Each row is a point. To make a cloud, some directions were put in groups of two or more. Within a group, all points are equally far from the middle, so they leave a hole (a ring in 2 directions, a hollow ball in 3). The other directions are filled evenly. Then the cloud was stretched, turned, moved and blurred a little. How many holes are there, and how many directions does each take, smallest first?
In the rows, zero is written as 128.

Cloud (19 x 3)
[[166  52 121]
 [153  97  77]
 [149  94  68]
 [172  82 113]
 [101 119 134]
 [165 160 143]
 [133  75 103]
 [104 117 118]
 [106 105  85]
 [111  63 136]
 [154  78 149]
 [120 127 177]
 [108 170  76]
 [174  91 112]
 [ 58  87 161]
 [ 97 115 113]
 [119 138 164]
 [110  60  94]
 [ 96  72 105]]
Holes: 0

Cloud (20 x 3)
[[ 99 162 115]
 [116  95 125]
 [143 149 175]
 [124 106 115]
 [ 87 126 113]
 [ 86 173 170]
 [ 82  92 125]
 [ 90 154 190]
 [182  67 152]
 [144  99 140]
 [ 94  85 146]
 [120  80 159]
 [120 132 177]
 [172 100  93]
 [143  90 102]
 [151  80 177]
 [181  83 178]
 [180  63 126]
 [181 115 185]
 [158 165 125]]
Holes: 0

Cloud (28 x 4)
[[158 128  72 119]
 [154  97  75 111]
 [121 165  87  98]
 [ 96  70  88 163]
 [130  67 124  90]
 [130 155 167 118]
 [145  92 116 186]
 [ 62  95  95 150]
 [150 124 115 186]
 [ 62  97 114 162]
 [136 153 149 169]
 [ 75 142  85 103]
 [ 85 100 172 112]
 [141 157  74 118]
 [147 104 107 186]
 [ 85 108 125  75]
 [ 69  99  81 110]
 [ 95  72  78 149]
 [132 154 130 178]
 [ 83 152 122 165]
 [ 98  65 128 176]
 [150 151 164 138]
 [ 61 113 122 163]
 [141  77  86 100]
 [ 74 140 131 164]
 [ 98 161 113 167]
 [ 61 120  88 137]
 [ 88  71  93 164]]
Holes: 2 (2, 2)

Cloud (54 x 6)
[[120 171 127  87 117 128]
 [174 145 134 155 172 176]
 [158 112  99 114 116  88]
 [165 123 128 155  91 104]
 [158 186 107 139 177 136]
 [142 129 178 124 115 179]
 [116 145  92  94 130 119]
 [103 168 215 159 143 111]
 [173  81 154 135 127 142]
 [ 67  54 173 142 203 168]
 [110 146  80 125 109 177]
 [ 86 108 141 136 190 150]
 [105 164 212 149 158 103]
 [ 80 140 146 130 194 111]
 [122 113 194 148 108 108]
 [133 106 131 162  82 145]
 [180 107  96 155 108 199]
 [106 121 140  67 156 181]
 [156 101 199 158 167 144]
 [121  96  70 123 108 157]
 [119  75  93  74 155  52]
 [113  94  63  90 121 191]
 [ 48 142 125  74 141 150]
 [ 94  92 116 144 128  62]
 [162  77 194 169 166  85]
 [ 93  94  93 144 165 140]
 [156 126  98  77 147  72]
 [129 159 143 137 186 189]
 [116 102  93  91  65 119]
 [124  80 131  84 101 200]
 [144 106 185 160 145  83]
 [141 103 106 189  81 141]
 [110 113  66 149 131 135]
 [116 147 188 143  97 103]
 [129  74 144 132 173 177]
 [174  93 118 132 170 147]
 [102 150 177 172 159 129]
 [ 95  78 154 147  94 158]
 [ 93  53 132 133  77 120]
 [106 170 186 139 134 109]
 [ 41 132 192 136 128  92]
 [ 80 177 138 108 157 140]
 [ 95 122 111 145 136 135]
 [131 160 209 171 133 185]
 [121  93 122 165 105 131]
 [167 133 119  90 110 162]
 [ 81  94 154 163 142 144]
 [174  97 194 116 109 124]
 [ 88 141 147 104 190 147]
 [ 76 118  75 179 119 143]
 [142  59 106 154 156 118]
 [ 83  76 182 140 167 122]
 [106 107 174  55  86 178]
 [104 149 121 163 113 171]]
Holes: 0

Cloud (56 x 6)
[[ 88 122 120 124 135  56]
 [131  83 125  89 130  79]
 [107 129 114 129  81  87]
 [ 81 187 149  96 127  73]
 [139 131 119 139 147 199]
 [ 45 173 160 119 129 149]
 [146 135 159  99 128  38]
 [121 119 175 175 134 111]
 [134 125 130 156 151  52]
 [178 103 182  89 137 101]
 [126 152  82 105 141 144]
 [111 168 189  62  78 149]
 [ 67 194 148 125 125 127]
 [103 159 162 111 185  91]
 [103  87 143  88 145  70]
 [ 86 103 111 145 161  59]
 [145 102 112 135 160  63]
 [108 115 156 150 107  58]
 [159 116 150  96  85  64]
 [162 150 169 177 105 108]
 [213 127 149 131 108 132]
 [ 81  98 191 102 123 138]
 [136 126 105  61 111 170]
 [106 137 173  77 144 191]
 [129 128 162 141  71 102]
 [130 136 166 143 104 160]
 [116 174 164  66  74 142]
 [128  79 167  57 124 162]
 [ 99 142 206 167 115 114]
 [110 139 194  92  66  88]
 [134 143 126  75 189 149]
 [110 162 134 105 156  70]
 [100 151 101 131 127  66]
 [144 150  84  98 146 104]
 [137 116 149  89 144  49]
 [135 156 198 157 132 107]
 [117 137 207 102  78 112]
 [174 108 107 123 118  58]
 [ 78 195 181 129 146 139]
 [ 78  68 169 122 153 105]
 [ 88 145 100 147  87  86]
 [113 108 160  58 103 155]
 [124 154 100 156  99  40]
 [110 138 114 100 179  93]
 [186 105 139 150 131 132]
 [107 133 183 120 100  38]
 [119 102  98 125 154  65]
 [159 106 153 150 114 105]
 [106 160 141 144 169 164]
 [109 113 108 138  96  78]
 [142 141  86 123  84  69]
 [125 143 127  54 136 177]
 [106 130 197 160 132 126]
 [ 90 109 122  78 125 165]
 [102  73  97 141 131 100]
 [ 32 176 154 116 118 106]]
Holes: 1 (3)
